Each row is a point. The last column is the point's height on a tilted bowl or saddle (a function of degree 2), plus a little noise. Along how many of its main directions does it bend up, bend down or stay straight?
In the rows, 128 means zero.

Points, 15 rows:
[[148 103 102 116]
 [ 82 167  60 213]
 [144 103 134 105]
 [179 155  78 155]
 [125 152 104 125]
 [186 126 135 150]
 [101 146 173 153]
 [115 113 151 108]
 [120 135  86 138]
 [ 41 136 108 187]
 [157  87 137 106]
 [122 132 158 126]
 [ 94 147  98 143]
 [133 127 118 114]
 [165 101 151 130]]
Directions: 2 up, 1 down, 0 straight

Points (15 x 4):
[[174 181 142  82]
 [165 108 171 109]
 [118 155 129 114]
 [158 115 187 124]
 [ 92 122 152 107]
 [ 93 122 120 117]
 [164 120  71 137]
 [105 109 146 115]
 [ 52 120 181  48]
 [111 135 127 120]
 [ 92 115  80 152]
 [160 171  94  72]
 [126  81 141 111]
 [110 162 127 106]
 [132 138 125 122]]
Directions: 1 up, 2 down, 0 straight

Points, 15 rows:
[[146 150 164 126]
 [119 133 162 142]
 [ 58 102  98  80]
 [127 124 122 143]
 [ 94 128 143 139]
 [164 138 127 121]
 [105 171  79 161]
 [161  81 105  66]
 [120 124 103 143]
 [121 130  92 146]
 [143 186 135 113]
 [139 211 153  63]
 [167 125  52  97]
 [109 157 121 150]
 [136 142 108 147]]
Directions: 0 up, 2 down, 1 straight

Points, 25 rows:
[[191  77 183 137 197]
 [126 126 109 114 136]
 [107 130 191 181 170]
 [138  87 153 131 148]
 [113 121 113 135 133]
 [ 77 102 132 133 139]
 [188  97 191 134 188]
 [171 143 173 144 160]
 [ 85  85 153 114 140]
 [159  74 113 116 162]
 [129 132  86 142 137]
 [189 123 117 107 167]
 [142 135 180 167 159]
 [142 165 132 146 142]
 [ 92 142 137 162 143]
 [173 140 150  89 161]
 [194  60 156 133 198]
 [ 89  93 116 163 148]
 [108 118 110 144 135]
 [108 132 119 148 134]
 [ 76 125 135 118 132]
 [126 106 129 181 147]
 [111 152 110 159 139]
 [ 77 150 150 121 132]
 [184 145 140  99 166]]
Directions: 3 up, 0 down, 1 straight

Points (22 x 5):
[[113  90  73  88 160]
 [120 115 113 170 103]
 [137 127 115 174 107]
 [107 135 121 138 111]
 [114  82 230 137 180]
 [159  93  56 124 157]
 [120 173 102 127 141]
 [133 111 113 158 104]
 [ 82 128 143  75 169]
 [101 111  90 161 115]
 [ 90  98 124 106 130]
 [117  87 144 116 118]
 [127 149 194  82 191]
 [166 124 134 102 125]
 [149 132 100 128 124]
 [143 160 111  89 159]
 [137 156  74 126 154]
 [163 151 122  92 149]
 [140 107 153 120 114]
 [176  80 131 107 111]
 [121 149 123 134 117]
 [105 187  86  68 207]]
Directions: 3 up, 0 down, 1 straight

Points, 41 rows:
[[ 99 141 111 111 113  89 139]
 [153 110  81 114 183 164 191]
 [157 104 161 201 114 157 143]
 [167 133 130  90 129 190 157]
 [173 106 109 118 122  98 146]
 [119 119 123  73 217 179 215]
 [119 140  85 168 115 129 136]
 [ 88 134  95  68 120 160 180]
 [157 104 140 194  60 140 136]
 [121 106 116 100 140  81 152]
 [154 133 126 162 118 151 133]
 [136 122 110 219 154 157 168]
 [187 133 157 122 108 147 143]
 [ 94  72 141 153 162 155 134]
 [148 181 127 119 163 134 159]
 [120  89 126 164 129 115 130]
 [101  74 154 142 206 127 160]
 [176 188 152 134 151 123 163]
 [150 106 183 106 155 163 138]
 [143  72 101 159 148  88 161]
 [150 153  90  97 149 149 164]
 [115  62 129 125 128 111 144]
 [132 141  95 135 114 146 134]
 [172 142 124 113 163 137 157]
 [126 119 118 152 199  91 169]
 [110 113 137 110 149 121 136]
 [121 127 122  77 165  67 164]
 [167 164 138  81  67 123 150]
 [118 101  65 151 178 141 183]
 [167 113 117 179  86 160 126]
 [134 109  94 108  97  98 141]
 [136 127 125 223 117 166 156]
 [124 110 140 122 134 157 128]
 [111 105  73  90 163 159 192]
 [169 141  89 147 151 147 158]
 [112 116 130 133  91 124 125]
 [145 115 133 155 110 175 125]
 [151 172 127 213 128 127 174]
 [132 123 110 129 102 142 125]
 [106 135 159 142 147  98 131]
 [168  94 143 141 113  99 142]]
Directions: 4 up, 0 down, 2 straight

Points:
[[167 140 174 141 143  82 120]
 [ 93 157 169  92 119  68 113]
 [110 135 152 198 169 162 169]
 [136 148 102 169 188 141 199]
 [ 97 154 162 146 127 106 112]
 [100 178 110 115 134 149 160]
 [133 120  87 184 127 171 147]
 [101 118 156 165  97 158 119]
 [109 132 188  92 151 137 146]
 [133  77 119  91 109 133 128]
 [131 108 136 160 110 127 102]
 [ 92 159  91 119  71 128 146]
 [131 153 122 161 171 116 163]
 [128 149 102 187 138 147 148]
 [125 176  68 101 117  93 174]
 [123 184 124 176 162 108 159]
 [119 146 132 105 134 116 134]
 [ 89  93  98 135 121 162 150]
 [191 104  99 121 151 154 162]
 [152 187 143 120 141 198 185]
 [114 151 145  74 161 158 179]
 [103 156 154 111 177 179 203]
 [149  64 130 158 164  81 131]
 [ 97 197 166 173 130 108 123]
 [132 124 131 140  65  73 112]
 [102 115 154 100 157 137 145]
 [133 174 177 135 147 165 162]
 [160  98 149 156 101  85  94]
 [137 115 110 108 161 132 163]
 [ 93 115 113  87 160 135 169]
 [123 132 179 160  91 156 113]
 [164  92 178  43  84 133 175]
 [125 165  77 116 142  83 184]
 [149 119 131 148 130 145 120]
 [163 167 142 117  91 121 118]
 [ 83 123 114 161 111 173 157]
 [168 145 160 129 144  81 131]
 [134 133 119 110 149 105 149]
 [136 123 110 138  97 159 121]
 [163 129 176 159 120 134 107]
 [149 131 169 170 120  73  86]
 [175  69 125 148 106 142 107]
 [210 163 156 108 117 127 163]
 [107 117  84 197  92 183 163]
 [140 129  93  97 130 127 154]
 [136  63 132 152  90 109 100]
 [122  73 151 131 183 132 151]
 [147  52 120 113 117 106 126]
 [151 123  85 126 117 109 142]]
Directions: 3 up, 0 down, 3 straight

Points (41 x 7):
[[118 124 137 180 158 128 112]
 [106 124 151 165 196 125 129]
 [179  95  90 119 124 127 112]
 [ 89  89 123  98 102 187  98]
 [145  95  67 133 117 109  99]
 [ 95 110 185  79 119 142 125]
 [139 103 125 154 100 164  91]
 [197 129 125 102 103 141 110]
 [167 105 124  55 169 157 102]
 [149 143  91 144 159 118 115]
 [150 158 154 120 145  70 116]
 [141 179 100 145  96 127  72]
 [147 126 142 132 123 134 122]
 [ 84 157 105  94 117 143 102]
 [122 116  85  81 150 166 106]
 [117  83 113 119 125 153 110]
 [125 136 142 102 176 114 135]
 [126 134  85 142 114 130  95]
 [ 92 145 127 135 158 130 122]
 [ 99 158 129 125 135  57  97]
 [ 87 166 143 127 119 117 101]
 [111 108  94  86 100 176  99]
 [127 181 137 161 135  70  94]
 [175  81 108  81  74 137 109]
 [106 137 134 125 134 122 122]
 [102 132  61 172  91 173  24]
 [ 82 114 150 100  92 177 104]
 [152 152 195 117 197 151 112]
 [151 149  96 126 107 163  86]
 [137 147 123 172 135 148  97]
 [165 176 104  66 121 119  84]
 [ 99 179 152 137 183 186  95]
 [144 147 117 103 156  88 121]
 [240 165 130 135 118 118  95]
 [121 148 117 172  74 113  64]
 [ 74 141 134  88 157  79 118]
 [163 110 132 111 139 159 118]
 [116 128 137 133 110 106 112]
 [170  93 185 116 174 164 105]
 [163 115 101  80 154 161 105]
 [ 94  74  94 113 114 148  98]]
Directions: 0 up, 4 down, 2 straight

Points:
[[145 106 162 128 114 143 137 123 127]
 [159 193 171 108 101 112 114 135 158]
 [117 124 103  87  75 176  54 124 181]
 [154 200  93  91 151 113 141 149  89]
 [112 120 135 182 192 168 160 124 111]
 [150 176 137  85 147 104 128 147 115]
 [120 153  97 151 100 156 183 109 119]
 [122 100  98 130  99 119  42 112 137]
 [ 65 105 141 145 157 139 107 127 116]
 [142 133 123 142  88 131 111 112 139]
 [158 148 129 100 122 163  96 138 133]
 [136 143 164 205 153 116 153  84 105]
 [114 121 150 137 165 145 139 149 126]
 [154 152  97 150 140  93 148 124 120]
 [104 138 170 114 174 172 171 153 103]
 [110 166  97 184 132 109 108 130 103]
 [ 94 105 152 116 170  93 174  92  67]
 [159 118 145 101 193 110 177 145 150]
 [130 116 125 122 138  50 152 169  63]
 [142 131 112 167 153 122  88 148 112]
 [109 135 117 161  27 105 112 141 118]
 [135  84 198 176 120  88 136 134  74]
 [ 83 150 147 121 145 102 145 164  84]
 [133 125 117 118 216  96 121 108 102]
 [106 110 156 139  89 155 151 109 110]
 [165 104 113 150 169 128  80 136 114]
 [ 80 176 172 137 161  88 149 104  81]
 [160 169 129 161 112 146  92  83 135]
 [182 137 126 145 111 132 157 146 148]
 [138 104 110 156 111 155 119  71 113]
 [157 165 114  93 153 167  91 113 120]
 [129 160 186 133 153 104 137 164 121]
 [133 171 122  91  78 128  85 164 128]
 [134 117 148  97 114 128  92 115 119]
 [112 145 108 199 110  91 143 121  92]
 [135 140  99 106 123 164 134 126 127]
 [115 115  87 106 154 123  80 117 129]
 [134 113 109  89 102 204 165 101  99]
 [ 82 103 150 153 139 121  82 131 112]
 [143 119 127 108  72 108 159 103 109]
 [ 76 140 125 142  94 140 142 166 102]
 [ 82 147 104 136  72 170  86  71 182]
 [ 79  76 171 149 132 179 132 110  88]
 [189 186 226 185 153 155 169 106 180]
 [157  98 102 123  88  95 100 118  91]
 [207 176 119 134  75 105 153 114 184]
 [153 184 119 125 179 137 167 136 129]
 [144 169 142 114  97 141  90 124 149]
 [115 158 130 112 127 178 150 106 123]
 [ 85 157 121 104 128 168 114 116 130]
 [116  80  54 145  81 110 134 162  63]
 [176 163 161 161 132 123 156 109 175]
 [ 63 168  88 136 147 108  96 208  61]
 [179 162 137 123 126 143 120 139 145]
 [ 83 179 128 156 124 127  91  67 124]
 [ 90 153 166 166 122 156 129 158 102]
 [102  88 142  78 103  98  86  72  57]
 [112 176  81 155  82 111 102 115 140]
 [ 86  86  76 136  99  98 127 122  81]
 [ 96  57 125 107 101 150 114 107 103]
 [129 130  57 125 143 125 152  80  95]
 [102 136 158 130 128  98 172 169  92]
 [159 158 148 152 115 135 107 125 140]
 [ 72 138  84 148 140 112  77 143 131]
 [ 92 129  97 148 133 112 120 141 112]
 [165 124  95 121 148  98  87 131 100]
 [166 128  83 196 119 123 168 123 106]]
Directions: 2 up, 6 down, 0 straight
